Every row gives one point. Each copy is the shape, with its points in the same order, stretched, turned, moved and blurred by noise. Is it also mirrored, or only turned?

Shape (6 x 3)
[[-36 -25 -72]
 [ -2  40 -36]
 [ 34   1  -9]
 [ 49 -34  18]
 [ 51  46 -21]
 [-28  60  28]]
Copy 1 (6 x 3)
[[-83  -4 -36]
 [-20  49  12]
 [ 26  18 -11]
 [ 58 -36 -36]
 [ 36  81  -2]
 [  9  14  77]]
Copy 1 is: only turned
Copy 2 (6 x 3)
[[ 10  57  25]
 [-31  12  41]
 [-29   5  -8]
 [ -9   0 -36]
 [-57   0  15]
 [ -8 -41  55]]
Copy 2 is: mirrored

Shape (9 x 3)
[[ -3 -67 -18]
 [ 46 -24  20]
 [ 60 -51 -19]
 [-69  -7 -10]
 [ -9 -14 -12]
 [ 55  17  17]
 [-35  19  17]
 [ 10  32  43]
 [-30  16  87]]
Copy 1 (9 x 3)
[[ 25  38 -24]
 [ 36 -23 -31]
 [ 21   2 -63]
 [-13  25  44]
 [  0   2   0]
 [  8 -55 -25]
 [ -1 -15  37]
 [ 21 -54  18]
 [ 62 -41  54]]
Copy 1 is: mirrored
Copy 2 (9 x 3)
[[-74  23 -12]
 [-28  25  30]
 [-38  71   9]
 [-59 -57 -44]
 [-30   0 -21]
 [  6  15  22]
 [-31 -45 -16]
 [  2 -27  41]
 [-36 -73  40]]
Copy 2 is: mirrored
Copy 3 (9 x 3)
[[-26 -54 -24]
 [-48  -9 -41]
 [-24 -21 -81]
 [ 13 -36  62]
 [  0 -20   0]
 [-29  18 -34]
 [ -8  -7  55]
 [-35  16  27]
 [-82  -8  85]]
Copy 3 is: mirrored

Shape (7 x 4)
[[-46   8 -57   9]
 [ -7  31  10  14]
 [ 28 -47 -40 -10]
 [ 40 -63 -25 -12]
 [-28  -6  36  63]
 [-31   0  -6 -24]
 [-21 -19 -67 -31]]
Copy 1 (7 x 4)
[[  6  14 -31  67]
 [ -6 -14 -36  -5]
 [ 12  34  50  10]
 [ 18  28  67  -2]
 [ 50 -34 -34  -6]
 [-13 -25  -3  33]
 [-16  28  10  63]]
Copy 1 is: mirrored
Copy 2 (7 x 4)
[[-49  -4  26  70]
 [-17 -22  13 -25]
 [  1  42 -64  57]
 [  6  46 -83  42]
 [-59  31  18 -66]
 [-34 -38  -6   1]
 [-24  -7 -22  91]]
Copy 2 is: mirrored
Copy 3 (7 x 4)
[[-41 -57 -38 -22]
 [-13 -14  21  20]
 [  9  13 -54 -62]
 [ 28  25 -44 -73]
 [ 48 -68  28  -9]
 [-45 -15  13 -36]
 [-53 -17 -54 -54]]
Copy 3 is: only turned

Shape (7 x 4)
[[-40  -5 -42  24]
 [ 28 -20  16 -40]
 [ -7  26  37 -19]
 [ 32 -27  16  31]
 [ -9 -30 -26  -7]
 [-49  -5 -54 -41]
 [ 36  51  27  -6]]
Copy 1 (7 x 4)
[[-47  28 -24 -21]
 [ 47  21  -1  -6]
 [ -3  58  30  56]
 [  7 -42 -28  34]
 [ -7  16 -32 -38]
 [-18  80  -1 -77]
 [ -8  28  68  58]]
Copy 1 is: mirrored
Copy 2 (7 x 4)
[[ 17  49   2  35]
 [-20 -26  25  16]
 [  8 -34  -4 -14]
 [-37  14 -20  63]
 [ -3  24  24  40]
 [ 31  22  50  -6]
 [-29 -20 -26 -31]]
Copy 2 is: only turned
Copy 3 (7 x 4)
[[ 49 -21 -73  30]
 [-45 -37  34  28]
 [-47  -8  27 -20]
 [ 44 -23  34  11]
 [ 16 -34 -40  41]
 [-38 -37 -95  49]
 [-13 -36  52 -55]]
Copy 3 is: only turned
Copy 4 (7 x 4)
[[  5 -87  18   4]
 [-23  33 -11 -57]
 [-17  25 -23  -6]
 [ 50  17 -34 -57]
 [-13 -42  10 -36]
 [-65 -84  48   5]
 [ 46  46  -4  -5]]
Copy 4 is: mirrored

Shape (10 x 6)
[[ 36  19  13  16  15  61]
 [  7 -52  60  31 -45  28]
 [ 47  -5 -64 -23 -23  -2]
 [-28  16   0 -31  -4   1]
 [ 67  42 -10  22  72   4]
 [-44  14  37 -45  22 -24]
 [ 13  19 -65 -22  11  -7]
 [-45 -35  33  28  -6 -13]
 [-40 -28   3 -16  37  -5]
 [  6  41  11  45  15  -2]]
Copy 1 (10 x 6)
[[ 22 -14  43 -18  -6   6]
 [-16  20  -3 -52 -30  60]
 [ 63 -43   1 -25  33  44]
 [ 21  33 -27  10  10 -45]
 [ -8 -50  59  45  28 -17]
 [ -6  66 -23  33  30 -82]
 [ 53 -25  -6  20  26  -5]
 [-49  31 -26  33 -27   8]
 [-11  39  -9  64   1 -17]
 [-34 -18   5  23 -19 -21]]
Copy 1 is: only turned
Copy 2 (10 x 6)
[[ -5  22  36  34 -61  26]
 [  0   8  27 -62 -95  66]
 [ 36  -8 -43  53 -27 -11]
 [ 13 -46  17 -24  -7  -8]
 [-44  51  -6  56  29 -37]
 [-34 -66  24 -46  20 -12]
 [ 27 -20 -30  46  28 -30]
 [  6  -4   0 -82  10  29]
 [-18 -44 -11 -10  44  18]
 [  5  36  20 -37  15 -17]]
Copy 2 is: only turned
